Each row of a before or after table is a point. The points were changed in one or more steps. Then noise was added and the rows were shuffled. The steps act on columns, c1 being the first. Name the steps. A step turns or swaps two columns, mirrors them in a line or flattens them onto one, adds a multiple of one to another, or multiplies or shifts one. Angles are multiples of 10 degrees, from the lower column toward the higher: turns from -170 to 170, lines from 10 to 170 but not 90. Use the fewest steps. Two steps may share a column if one is a turn and the other turns, adds or multiplies; they go together, in the order done. Otherwise the lowest column goes first.

Before (11 x 3):
[[ 33  17  23]
 [-16  21   6]
 [-19 -43 -37]
 [ 46  18  13]
 [ 37  24   6]
 [ 40  29   1]
 [-27 -14 -28]
 [-29 -29  -8]
 [ -7 -21 -39]
 [ 27  -5  12]
 [-12 -48 -41]]
After (11 x 3):
[[-19 -12 -38]
 [ 46 -19  13]
 [-30  11 -25]
 [ 16 -21  13]
 [ 44  -5   5]
 [-43 -30 -42]
 [-42 -20 -38]
 [ 36  -7  23]
 [-39  -4  -9]
 [  0  25   6]
 [ 51  -2   0]]
Steps: turn c1 and c2 by -40 degrees

Before (8 x 8):
[[  7  -3  31  -2  -4  36   8  25]
 [ 16   6  -9   4 -19  16  -5 -19]
 [ 25  -8  11  13  18  32  -5 -47]
 [-24 -33   6  19  14  37  10   8]
 [  3   3   5 -22  34  54 -23  19]
 [  3 -18  -2 -20 -11  -4  50   9]
 [ -2 -16  18   0  -8   5  -9 -20]
 [ -5  60  22 -10 -36 -18  17 -10]]
After (8 x 8):
[[ 25  -9  11  13  18  38  -5 -46]
 [  3 -19  -2 -20 -11  -5  50   9]
 [  7  -3  32  -2  -5  51   8  25]
 [  3   2   6 -23  35  56 -23  19]
 [ -1 -17  18   0  -9  14  -9 -20]
 [ 17   6 -10   5 -18  12  -6 -19]
 [-24 -34   6  19  14  40  11   7]
 [ -5  60  22 -10 -35  -7  17 -11]]
Steps: add 0.5 times c3 to c6

Before (11 x 11):
[[ -8   3   6  -6   7  -6  -3  17  16   2   6]
 [  0 -10   4  -3   1 -14   3  -1  12   1 -14]
 [-10   6   1   1  -2  -6   3   3   2   4 -19]
 [-14   6  -8  12  -7   1   4  -3  16  16   4]
 [ -3  -5   0  10  -5   2  -9  19   8  16  -1]
 [-10 -14  17   6  16  -1  -3  11   4   2  -4]
 [  4 -13 -10   5   9  -4   8  -4   4   8  -7]
 [ -8  -9   2   3 -11   6  -1  21   3  18   4]
 [ -3   3  10   0  -1  -1  -3   2   1  20  -2]
 [  5 -13  10   7   8   1   1   3   1  -6  -7]
 [  1 -14  -1  -1   3   7  -1   0   6   1 -25]]
After (11 x 11):
[[ -8   3  -9   1   7  -6  -3  17  16   6   6]
 [ -3  -5   6  -8  -5   2  -9  19   7  48  -1]
 [-14   6  14  -4  -7   1   4  -3  16  48   4]
 [-10 -13 -10 -16  16  -1  -3  11   4   7  -4]
 [  4 -13  11   2   9  -4   8  -4   4  24  -7]
 [ -8  -9   0  -3 -11   6  -1  21   3  54   4]
 [  5 -13  -3 -12   8   1   1   3   1 -18  -7]
 [  1 -13   0   1   3   7  -1   0   6   3 -25]
 [ -2   3  -8  -6  -1   0  -3   2   1  60  -2]
 [  0  -9  -5   0   1 -14   3  -1  12   3 -14]
 [-10   6   0  -1  -2  -6   4   3   2  12 -20]]
Steps: turn c3 and c4 by -140 degrees; multiply c10 by 3

Before (12 x 14):
[[ 25 -21  -7  18 -30   5 -27 -10 -27   6  17  23 -41   5]
 [ -7  -1 -10   4   9  26   2 -21  15  -3 -30   2  17   9]
 [  4  15  13 -24  13 -28 -32  27 -29  -9  24  12  19  -5]
 [-11   2 -16  19  27  24 -10  16   6  60  15 -25  11  13]
 [ -8  19 -30   8  31  16  19 -21 -31  60 -18  27 -44  44]
 [-28 -10  13  -3  -2   3 -16  43   6  -1 -10   1 -31  20]
 [ 33  33  27 -31  25  30   5  24 -33  19 -49  30  -7   8]
 [-28  24  -1  25  21  -8 -46  35 -11  -5 -27 -30   0  14]
 [-10 -36 -29  -2 -19 -33  11   2  20  12   4 -24   6 -21]
 [ 35 -19  -2 -15 -27  -4  21  17  17   1  28 -18 -44  24]
 [ -1   5  -3 -37   3  24 -45  20 -14   2   7 -28 -30 -19]
 [-20  23 -23   4 -16  22  24  22 -27   0 -36  30 -24  25]]
After (12 x 14):
[[-27  24   0  25  21  -9 -45  35 -12  -4 -27  24 -19  15]
 [ 35 -19  -4 -14 -28  -4  21  17  16   1  27  43  21  23]
 [  4  15  13 -24  13 -27 -32  26 -30  -8  23 -22  -7  -6]
 [ -7  -1 -12   4   9  27   2 -20  15  -3 -30 -11 -10  10]
 [ -7  18 -29   7  31  17  18 -22 -30  59 -19   8  52  45]
 [ 26 -21  -8  18 -29   3 -27 -11 -27   6  17   8  47   6]
 [-10 -36 -28  -1 -18 -34  12   2  21  12   3  14 -21 -20]
 [-21  23 -22   3 -16  22  24  22 -28  -2 -36  -7  38  26]
 [-10   1 -16  18  27  24 -11  16   5  60  16  12 -25  13]
 [ -2   5  -3 -36   3  24 -45  19 -14   1   6  40   6 -18]
 [ 33  33  27 -31  25  30   5  23 -34  18 -48 -18  25   7]
 [-28 -10  12  -2  -1   3 -17  44   6   0 -10  19  23  20]]
Steps: turn c12 and c13 by 140 degrees
